Rows are points. Each copy is the shape, with its points in the same order, turned, moved and blurred by noise. Is it also mirrored, or only turned?

Shape:
[[-26 -21]
 [-59  10]
 [ 71  -3]
 [ 33 -28]
 [ 39  18]]
Copy 1:
[[  2 -32]
 [ 41 -10]
 [-86  13]
 [-56 -22]
 [-51  26]]
Copy 1 is: mirrored
Copy 2:
[[-31   6]
 [-40  48]
 [ 65 -27]
 [ 20 -32]
 [ 47  10]]
Copy 2 is: only turned
Copy 3, 5 rows:
[[-26   4]
 [-17 -40]
 [ 39  78]
 [ -3  58]
 [ 40  40]]
Copy 3 is: mirrored

Shape, 8 rows:
[[  -1   -6  -12   26]
 [   3   -1    7 -118]
 [ -66   29    7  -26]
 [ -41   44  -18  -61]
 [ -24   59    7   50]
 [   6   -9   29   49]
 [ -33   -7   14   59]
 [  -5  -17  -19   31]]
Copy 1, 8 rows:
[[ -14    8    1    9]
 [  22  -39   40 -113]
 [ -62   14   49  -59]
 [ -37   20   21  -93]
 [ -44   80   29    3]
 [ -12   13   39   46]
 [ -51   16   25   41]
 [ -27   -4   -5   17]]
Copy 1 is: only turned
Copy 2:
[[ 14  21  32  20]
 [ 17 -25 -50 -95]
 [-60   8  -2 -27]
 [-36  20  -6 -66]
 [-17  71   5  37]
 [ 19  11   1  54]
 [ -7  18  19  49]
 [ 22  -2  40  22]]
Copy 2 is: mirrored
Copy 3:
[[ -21  -12  -17   24]
 [ -34   25   10 -112]
 [ -89    1   33  -11]
 [ -88   29    8  -45]
 [ -55   33    8   62]
 [   7   -4   12   49]
 [ -24  -21   13   58]
 [ -16  -23  -26   26]]
Copy 3 is: only turned

Shape, 11 rows:
[[ -6  -1  -1 -41  51   1  22 -56]
 [-58 -28 -20  41  -3  12  27 -37]
 [  4  -3  38  42  -5  38  -1  33]
 [ 27  46  41 -47  26  30  28 121]
 [ 16 -80 -27  25 -43 -31 -59  44]
 [-36  42  27  41 -39 -67 -13  41]
 [ 25 -21 -12 -15  43  39 -38  52]
 [ 29  69 -13 -29 -57  18   7  -2]
 [-10  39 -38  82 -39 -41  13 -58]
 [-16  -2 -15  19  17  -8  35  21]
 [-31 -22 -28  16   1   2 -45  34]]
Copy 1:
[[ 37  13  10   5  68  47  19 -19]
 [-42  -8 -11  32   2  28  54  -1]
 [-15 -22  56 -27 -34  23   6  32]
 [ 48  43  64 -84  -5  48 -23 114]
 [ 24 -74 -23  50 -58  -2 -38  61]
 [ 13  52  40  41 -61 -48  12  49]
 [ 10 -31  14 -31  21  39 -63  55]
 [ 55  43 -12 -64 -49   3   3 -14]
 [ -9   8 -13  15 -28 -76  62 -40]
 [ -2   3   4  -3  12   6  35  50]
 [-20 -13 -14  26 -16  12 -39  45]]
Copy 1 is: mirrored
Copy 2 (11 x 8):
[[  8  -3  -9 -45  27  -2  45 -66]
 [ 35  32 -69   0  15  60  19 -24]
 [ 19 -10  20   6   3  56 -30  23]
 [-39 -59  72 -50   3  29  32  85]
 [  7 -35 -80   5 -44 -20 -62  33]
 [-29  65  -4  13 -12 -13 -35  49]
 [-22 -88 -16 -17  24  26  -8  17]
 [-50 -13  27  30 -58  18  40 -30]
 [  1  72 -43  89  -3  12  16 -28]
 [  4  -4 -25  -6  16  15  29  18]
 [-25  -3 -61  -3   4  26 -33  10]]
Copy 2 is: mirrored

Shape, 15 rows:
[[ -50   63  -28  -24  -58   -8  -44   -3   32   16   22]
 [  22    5    8   35    0  -19    7  -29  -23  -73  -32]
 [ -24   81    0   25   -4    8  -29   23  -11   64   64]
 [ -56   34   45   22  -30   26    5   43    6   24    6]
 [  -3  -67  -38  -39  102   15  -48   34   55   23  -21]
 [  55   43   31  -12   -1   17  -15   10  -33  -73  -56]
 [  66   -2  -23  -10    7   55   23   -3  -27  -80  -24]
 [  16  -26   -3  -15    0   28  -10   18  -61  -72   -7]
 [  20    7  -40    2   -5   -2   -1   -7  -68  -60  -33]
 [  -8  -49  -68   23   48   52  -67   28   81   -6  -18]
 [  -5    0   15  -16   -8   36  -11  -38   -5   50   22]
 [ -60   69   -4  -14    6   20   34   13   14   32   23]
 [ -31  -39  -23  -30   70   38  -69   16   61  -10   39]
 [  -4   25  -11   -4  -35  -26    0   31   45   20   56]
 [  41   21    1    4   16   15    8  -51  -57 -109   -2]]
Copy 1 (15 x 11):
[[ -5 -23 -71 -25 -66   2 -68  -4  31   4  37]
 [  8  47 -29  24  11 -27  -4 -44  17 -77 -42]
 [ 32 -34 -53  19  -8   0 -54 -16 -27   3  97]
 [ 41 -81 -18 -11 -18   8 -29 -23  19 -53  35]
 [  0 -41 -17   1  72 -30 -19  90  19  52 -67]
 [ 44  58  -8 -36  14 -18 -39 -28 -17 -79 -63]
 [ 17  60 -13 -28  17  31  36   7 -30 -61 -56]
 [-16  14 -14  -3  20   2 -14   3 -44 -86 -54]
 [-17  38 -43  -1   4  -1  -9 -34 -49 -60 -63]
 [ 27 -20 -58  35  57  49 -31  83  51  34 -59]
 [ -3 -18  23   3 -26  10 -14 -19   7  19  11]
 [ 17 -51 -56 -45  -7   4   7 -27  24 -13  65]
 [-23 -16 -12   4  68  11 -55  95  42  24  -6]
 [ 20 -16 -57  21 -52 -27 -18  41  16 -22  61]
 [-18  93  -3  -3  35 -10   4 -41 -16 -86 -31]]
Copy 1 is: mirrored
Copy 2:
[[ 74  14   6 -28   6 -21  34 -49 -25 -52  84]
 [ -1  43   6  -5 -11 -20 -19  -3 -66 -60 -57]
 [ 69  42 -17  12  27  -3  27   0 -46  33  87]
 [ 33  25  67   4  -8   4  36  20 -44  -1  62]
 [-15 -98 -14 -48  56  26 -70  40  16 -15  20]
 [ 63  53  28 -72  -9  12 -23  30 -71 -47 -61]
 [  6  33 -37 -53 -60  50 -23  25 -44 -58 -61]
 [ -9  34  -5 -66 -55  11 -37  37 -74 -46  -8]
 [  5  16 -33 -52 -36  -6  -5  -4 -97 -42 -31]
 [ 24 -88 -13  11  18  69 -55  24  -1 -74  31]
 [ 13  18  18 -18 -17  34 -21 -43  -5  29  40]
 [ 12  35  17 -26  38  20  67   4 -23  -2  62]
 [ -5 -33 -16 -27  44  32 -81  32  25 -53  75]
 [ 46  15 -12   4  -8 -38  32   9  21 -19  62]
 [-15  94 -30 -47 -27   7 -42   1 -73 -61 -55]]
Copy 2 is: mirrored
